Every row gives one point. The window is the flat piece filled in between its corners: a triangle in 3 columns, a solid with four corners in 4, and so on. A path goes straight from each point to the next, and from the last back to the first. List the points from which the path goes on through the window.
In the rows, 128 means zero.

Window:
[[156 121 114]
 [159 168 159]
 [ 92 108  78]]
Path:
(1): [116 102 102]
(2): [150  79 136]
(3): [180 187 133]
(4): [119 126  84]
(5): [ 70  97 113]
(6): [122 137 185]
(7): [159 173 130]
(8): [106 155  55]
Through the window after points: 4, 8

Window:
[[141 162 137 155]
 [131 155 151 117]
 [156  91 185 107]
 [186 122  60 116]]
Path:
(1): [180 132 130  95]
(2): [141  87 111 157]
(3): [127  81 149 102]
(4): [163 111 183 113]
(5): [194 189 121 144]
(6): [125 157  99 145]
(7): [101 144 105 130]
(8): [185 156 129 118]
(9): [173 175 142  56]
(10): [101 122 146 182]
(11): [132 112 157 115]
(12): [216 107 150  70]
Through the window after points: 1, 3, 9

Window, 6 rows:
[[158 124 173  84 135 235]
 [139  69 110 137 120  84]
 [116 128 129 105 159  69]
 [119  98 145  63 175 220]
 [ 92 125  97 160 148  82]
 [104 102 125  95  94 132]]
Path:
(1): [143 146 103 105 160 145]
(2): [168 114  68 120 174 105]
(3): [ 74  93 174 138  76  67]
(4): [106  99 151 154 109  94]
(5): [133 139 106  99 152 118]
(6): [146 109  88 116 106 128]
(7): [113  66 143 119 137 102]
(8): [100  99 182 127 125  95]
(9): [136 144  87  84 176  95]
(10): [130 129  83  90 139 139]
(11): [118  85 164 137 149  42]
(12): [ 97  98 161  99 149  70]
Through the window after points: 6, 8, 10, 12

Window, 6 rows:
[[101  77 120 127 164 136]
 [111  20 119  92  84 155]
 [189 122 119 103 120  99]
 [180 154 109  81 120 147]
 [ 89 115 163 138 115  59]
 [105 143 149 192 139 111]]
Path:
(1): [151 134  95  95  78 133]
(2): [205 150 183 112 196  91]
(3): [151  82 201 162 167 106]
(4): [ 87 102 116 147 101 115]
(5): [128 103  96 134 113 128]
(6): [146  98 162 122 157 128]
(7): [171  76 166 129 129 130]
(8): [ 92 167 105 166 126 100]
Through the window after points: 7

Window, 8 rows:
[[ 98 141 249 111  53 197 154 125]
 [124 132 117 111 112 142  96 141]
 [ 70 114 125 169 153 122 134 101]
 [139 146 110 147 110  92 125 127]
 [132 155  95 172 124 136 107 142]
 [121 167 138 116 131 138 128 163]
 [163 121 140 129 137 147 122 166]
 [165 133 106 114 153 175 157 122]]
Path:
(1): [130 130  91 146 121 136 124 163]
(2): [136 119  79 142 133 156 147 166]
(3): [136 155 115 139 156 124 107 114]
(4): [185 161 129 100 190 168  93 144]
(5): [113 119 127 144 105 130 141 138]
(6): [111 126 177 112  83 156 162 140]
(7): [127 154 197 134  98 178 117 119]
(8): [167 139 122 147 157 133 105 118]
(9): [ 76 119  96 140 136 131 158 141]
(10): [131 135 105 131 108 121 136 142]
(11): [123 164 166 125 138 138  72 129]
(12): [160 162  99 160 179 127  99 112]
Through the window after points: 4, 6, 10

Window, 9 rows:
[[117 152 115 149 114 177 158 115 171]
 [153 115 148  89 127 138 191 113 110]
 [114  86 103 111 103 145 130 158  86]
 [104 148  45 113  90  89  89  95 137]
 [139 116 143 190 137 116 149  74 169]
 [132  73 158  74 132 149 133 127 147]
 [106 173 122 211 245 143  55   9 152]
 [187 127 184 107 101 127 111 127 123]
 [175 108 142 113 164 130 158 158 148]]
Path:
(1): [ 60 105 140 103 134 103 148 156 103]
(2): [191 121  89 153 110 192 115  94 135]
(3): [176 109 149 116 136 150 126 106 150]
(4): [126 169 162 124  85  94 141 177 100]
(5): [ 96 141 179 123 165 104 135 150 135]
(6): [173 118 114 145 177 148 125  95 151]
(7): [175 105  81 142 121 142  69  67 120]
(8): [ 98 160 133 162 185 129 106  78 145]
Through the window after points: 1, 3, 5, 7

Window (11 x 11):
[[153  87 199 102 115 228 103 174 122 159  87]
 [180 166 125 171 135 166  94  93 111 195 168]
 [120 126  95 103  70 216  90  51 145 155 133]
 [147  98  98 122  90 114 155  92  99 181 167]
 [118 161 108 154 126 121 159 154 163 150 138]
 [167  61 106 172  88 188 154 135 171 181 161]
 [ 89 118  83  73 176 104 129 109 103 165 189]
 [153  61 176 122  79 117 116  87  86 129 201]
 [ 52 159 104 175 126 136 151 125  89 149 144]
 [198 135 133 165 180 136 125 150 125 120 103]
 [188 111 134 155 150 138 145  66 151 187 156]]
Path:
(1): [ 94 102 142 122  81  83  82 143 143 146 123]
(2): [164  85 143 134 106 169 143  86  97 151 190]
(3): [154 140  94 155 141 147 183 114  93 147 165]
(4): [124 115 118 131 128 112  89 100 138 162 154]
(5): [107 107 121 142 105 140 120 119 125 179 143]
(6): [199 129  98 118 136 183 177 135 132 102 188]
(7): [152 151 129 139 154 137 157 131 112 138 151]
(8): [154  86 102 185 133 139  69 139 172 159  78]
Through the window after points: 1, 7

Window:
[[ 73 129 107  76 127 116 248 197 122 113 115 128]
 [125 106 164 119  82 199 112 134 133  57  88 145]
 [144 182 141 115 127 178 125 101 105 122  95 144]
 [ 73 123 217 179 124 151 153 158 143 166 182  84]
 [138 123 104 138 114 158 123 101  55  80  94 122]
 [127 137 107 108 111 126 111 107 135  96 140 134]
 [113 140 181 149 155  76 183 132 164 186 114  28]
 [138 130 123 125  58 137 109 141  88 147  81 159]
 [166 130 141 131 183  78 209 180 134 143 132 106]
 [104 125  91 157 108 189 118 148 134 117  85 148]
 [150 132 121 150  67 192 174  99 134  78 128 139]
 [141 118 136  90 152 138 209 182 144 160 164  44]]
Path:
(1): [154  81 139  94 134 186 182  79 126 134 197 147]
(2): [106 156 132 134 106 128 160 175 140 122  87 105]
(3): [114 197  91 100 116 150 145 178  94  74 128  63]
(4): [133  69 150 128 118 126 188 113 159 166  96 167]
(5): [146  92 142 130 101 158 155 102 130 147  97 173]
(6): [118 170 120 141  99 161 137 154  98  66 127  81]
(7): [119 180 139 115  89 137 123 139 102  80 106  81]
(8): [133  91  91 117 141 147 180 121 131 128 110 167]
Through the window after points: 5

Window (14 x 14):
[[170  85 111 142  45 138 198  94 111  67 127  87  79  89]
 [118 150 209  75 118 115 142 121 137 131 123  97 102 157]
 [ 73 167 105  70 139 124 133 126 176 124 125 187 119 120]
 [130  97 117 104 174 121 116 156 112 131 131 145 172 126]
 [110 112 148 136 187 112 179 178 161 155 166 132  69 171]
 [ 89 130 104  86 145  86 177 109 187 185 116 151 156  81]
 [128 129 154 117  85 155 136 104 129 136  90 105  75  68]
 [126 166 146 139 156 128 132  95  68 141 151 126 108 125]
 [ 83 147 129 127 148 129 147 162  70 120 142 100 135 128]
 [150 148 124 117 123 132 149 155 111 174 152 108  91 153]
 [121  77 102 135  96 101 139 124  92 129 190 108 102  92]
 [131 132 214 139 127 152 130 153 140 155 161 110 197 144]
 [101  97 142 148 121 127 131 108 139 195 129 118 162 162]
 [118 138  34  82 134 137  90  46 249 124 142  75  94 105]]
Path:
(1): [125 108 150  85 173 159 177  76 166 162 140 112 170 110]
(2): [120 140 121 120 132 115 115 149 119 128 127 127 117 132]
(3): [120 145 141 123 131 111 125 142 139 139 137 122 138 141]
(4): [100 106 196  69 179 158 173 102 119 195 155 119 108 117]
(5): [ 95 106 131 106 158 170 174 124 111 147 156 132 151 130]
(6): [156 152 159 136 102  65  87 134 148 157 113 100  97 148]
(7): [134 135 121 144  83  95 154 114 104 101 124 109 110 116]
(8): [123 106 126 114 120 150 163 120 126 128 143 103 110 111]
Through the window after points: 5, 7

Window, 14 rows:
[[124  75  93  99 143 124 151  38  77 117  94 182 106  68]
 [111  92  64 155  60 160  58  94 140  59 202  81 122 177]
 [119 139 134 165  63 131  96 111  83  97 111 103 144 134]
 [ 85 152 172 143 148 115 151 100 126 129 191  45 177 152]
 [157 135  86 146 122 152  97 135 180 159 132 135 155 119]
 [100 146  93 141 163 194 128  69  99 194  81  98  69 121]
 [178 109 152  65 134 165 117 136 123 118  44  98 109 147]
 [ 98 156 153  88 206 205 121  60 148 136  79 116 181 138]
 [129 127 141 105  86 147 116  81 173  64 138 130 123 104]
 [ 77  83 171 108 161 200 123 201 140 106  97 138 124 124]
 [112  88 115 155 126 103  98 103 149 110 118 116  75 172]
 [ 96 120 163  34  58  86 116 153 145 139  86 118 136 155]
 [124 169 108 112 111  69 154 171  90 126 119 162 102 134]
 [116 137  99 124  78  79  84 152 111  76 111  80 120 108]]
Path:
(1): [125 140 138 105 106 129  87 120 118 100 120 146 125 113]
(2): [158 124 166 119 165 133  73 119  95 142 120 166 120 141]
(3): [ 76 145  89  95  78 124 192 153 147  97  94  73 119 129]
(4): [ 71  91  68 114 102 150 146  97 145 139  99 113 130 137]
(5): [117 153 177 112 123 119  98 124 117 114 135 109 134 135]
(6): [ 99 167 124  79  98 134  64 133 133 141 117 146 113 143]
(7): [144  52 142 179 154 145 201 138 142  77 103  35 163 132]
(8): [128 140  63 124  79 167 168  86 121  42  95  83 175 182]
(9): [119 117 172 129 116 114  68 130 119 148 134 128  97  97]
(10): [111 125 145 103 135 154  80 130 135 137 135 122 120 143]
(11): [127 108 105 136 102 150 172  82 126  82  91 115 125 126]
(12): [100  86  69 141  81  93 133  90 148  74  41  52 121 138]
(13): [137 139 152 122 127 196  59 130 128 138 207 147 131 141]
(14): [111 135 146  85 162 136  65  93 132 116 115 103 120  99]
(15): [130 130 106 152  85 191 203 119 173 115 106 155 176 174]
(16): [105 112  87 124 104 132 205 111 152 128 102  38 143 145]
Through the window after points: 2, 8, 14

Window (14 x 14):
[[108 128 104 161 132 126 141 134 109 161 149  82 121 123]
 [ 91 132 164 126  76  82 130  92 120 140  81 106 191 128]
 [ 65 152 151  96  81 101 103 151  72 134 115 139  92 135]
 [113 103 116 120 149 102 138  77 118 172 124 160 110 166]
 [134 187 146 103 102 100 179 151 137 156 109 122 131 130]
 [113 160 183 112 131 150 107 155 165 149  61 124 141  85]
 [129  73 149 163 158  48 132 229 138 115 192 134 186 124]
 [112 212 154 128  92 122  80  91 174 117 138 139 125 177]
 [167  93 129  67  91 148 110 138 146 144 118 113 123 148]
 [191 131 203 143 146  29  95 147  76 145 149 136 222 219]
 [147 185 187 148 123  56 115 105  72  65 148 130 202 122]
 [ 22 152 119 142 170 141 190 106 143 115 104  99 111 184]
 [100 173  72 163 105 131 111 140  94 102  45 150 133  91]
 [161  54 136 140 106 166 181 151  88 203 120 170 163 150]]
Path:
(1): [120 127 199 172  71  93 137  98 118 129 117 128 110 165]
(2): [111 164 126 119 151  89 113 151 121 131 133 134 196 134]
(3): [103 137 121 107 125 115 135 137 113 165 125 139 150 110]
(4): [131 118 148 194 121 119 124 132 150 101  61 107 106 209]
(5): [130 123 179 179  79 110 156 102 123  97  65 147 115 136]
(6): [123 128 116  95 174  83 116 172  80 179 169 115 202 161]
(7): [ 84 177 105  88 157 116  93 142 113 142 143 147 187  99]
(8): [135 123 158 146 109 116 140 139 122 138 104 129 116 153]
Through the window after points: none

Window, 14 rows:
[[166 136 127 153 167 141 127 131  19 155  47 112 147 179]
 [ 93 105  94 145 100 115 123 136  47 172 105 129 135 187]
 [204  89 184 121  48  77 149 152 155  92 164 123 111  82]
 [132 125 130 132 146 148  67 109  50 145 109 107 131  96]
 [ 82  84 116 127 147 140 135 163  52  97  64 170 178 168]
 [167 153 162 129  98  69  91 135 181  87 147 101 117 133]
 [193  95 118 133 115  94 164 149 172  66 220 111 121 112]
 [161 159 169 122 105  97 162 168 163 130 175  87 152  75]
 [ 95  69 165 124 160 138 138  99  81 154  92 120 136 186]
 [136  95 115 145 175 123  83 144  91 209  60 158 130 148]
 [155 145 120 170 118  81 160  87 128 109 105 110 134  67]
 [147 153 135 169 114 176 121 134 129 140  90 111  86 111]
 [147 105  92  92 109 156 142 100  95 132  82 133 190 158]
 [161 190 148 137 133 132 133  93  89 144 125 177 115 110]]
Path:
(1): [196 110 172 157  94 196  94 148 128 118 136 201 191 151]
(2): [128 138 122 131 121 103 144 122  94 126 116  94 115 126]
(3): [170 115 126  74 132  95  97 166 153 126  74 118  80 115]
(4): [135 123 130 160 130 134 141 116  90 160 122 132 176 131]
(5): [164 129 154 166  98 126 132 136 133 147 140 110 158 122]
(6): [143 127 121 114 128 112 129 113  89 120 106 126  92 113]
(7): [125 139 116  75 142  84 150 121  78 150  77 104 107 112]
(8): [147 129 146 164 130 152  94 125  91 151 101 136 140 132]
(9): [169  99 123 192 105 109  89  91 165  91 185 112 156 129]
(10): [152 149 189  52 100  83 160 185  99 135  66 122  87 115]
(11): [143 113 120 104 148 126 132 124  75 142  79 124 139 143]
(12): [146 142 162 249 116 150  96 122  67 118 133 111 153 139]
(13): [167 104 157 168  94 115 114 166 142 103 135 122 148 113]
(14): [172 108 144  89 103  88 163 113 110 125 137 129  99 112]
(15): [145  84 134  68 149  93 141 132 121 141  66 120  75 120]
(16): [157 139 127 161 126 129 124 125  84 128 118 119 158 142]
Through the window after points: 3, 9, 11, 13, 15

Window:
[[107 124 168  83 174 142 164 108 167 152  45 204 102 167]
 [199 149  58 145 112 131  45 106 125  93 130 132 117 151]
 [ 91 147 141 137  97 127 116 186 109 101 105 133 165  65]
 [201 125 125 139 179 100 108  53  96  78 147 110 118 126]
 [ 95  93 113  77 199 115 182 131 120 146  88 175 138 202]
 [111 179 131  97 142 181 137 200 142 107 132  99 115  70]
 [147 115 139 143 136 137  59 123 186  70 138  68 139 128]
 [ 83 170 153 130  69 170 133 167 109  92 134  94 111 126]
 [161 159  92 129 111  88  74  82 148 114 201 129 127 119]
 [159 133 112 153 146 120  81  96 123 165 128  80 117 125]
 [ 89 123 113 159 164 107 187 150 155 117  85 166  89 142]
 [140 115 197 134 119 147 169 234 111 128 156 129 113  95]
 [139 161 120 126 150  92  22 124 118  94 146 108  85 132]
 [ 87  63 124  65 137 114 194 142 149 130  52 157  78 130]]
Path:
(1): [ 39  75 116 116 133 156  94 142 132  92 102 167  45  39]
(2): [116 122 112 110 139 169 100 134 115 102 140 156 145 129]
(3): [162 141 141 175 163  12 166 134 159 124  93  40  63 134]
(4): [148 155 104  96 146  99 147 118 159 119 106 132 118 155]
(5): [ 60  83 167 174 148 165 133 171 112 126  90 159  89  96]
(6): [ 96  92 136 114 115 173  74 189 105 112 142 167  89 105]
(7): [159 192 147 139 146  69 161 118 150 114 108  87 157 119]
(8): [138 196 144  92  99 100 160 135 127 105 105 105  98 165]
(9): [113  85  96 135 166 144  79 121 148 117 132 139 124  96]
(10): [110 126 136 116 168 181 116 111 121 136 144 156 104 144]
(11): [146 141 111 114 128  94 128 149 148 106  87 131 128 131]
(12): [181 143 130  96 139  94 179 132 143 150 104 106 154 193]
Through the window after points: 4, 6, 10, 12

Window, 14 rows:
[[165 188 126 160 175 136 166  91 112 183 149 125 111 121]
 [136 143 112 116  99 142  44 109 128  69 120 164 107 133]
 [135 186 130  80 123  98 162 184 145 141  49  91 126 183]
 [111 129 118 103 100  43 180  98 158 152  55 131 109 196]
 [165 116 109 157 200 114 113 127 202 101 131 119 146 116]
 [ 82 146 141 115  67  70 166 122 172 157 178 134 114  73]
 [202  79  87 140  74  67 121 111 116  61 129 101 138 132]
 [164  47 139 154 162 140 182 149 123 147 109 103  67 102]
 [114 108  80  99 182 146  75 156 159 143 137 144 121 143]
 [ 77 133 141  90 133  94 123  86 109 149 107 138 173 144]
 [184 124 153 171  91  70 105 147 171 163  67 141  94 152]
 [211 172 146 113 115 116 170  87 156 152 108 124 144 152]
 [216 140 102 125  99 134 195 122 102  87  90 167 157 111]
 [159 146 150 100 171  83 176 121  94 151 161 124  93 123]]
Path:
(1): [151 146 143 155 113  94 159 143 123 128 150 105 109 165]
(2): [142 141 137 191  97 127 135 119 102 102 141 178  72 188]
(3): [156 104  93  64 122  63 133 129 173 138 119  75 168  72]
(4): [151 155 103 114 141 119 139 111 126 141  96 113 125 110]
(5): [161 109 159 132 124 101 175 155 163 126 127 178 116 186]
(6): [170 122 144 139  60  93 191 167 142  99 120 174 143 197]
(7): [184 158  92 102 162 135 151  92 102 126  84 118 133  68]
(8): [170 134 115  74 149 103 164  82 136 150  61 157 134  74]
Through the window after points: 2, 6
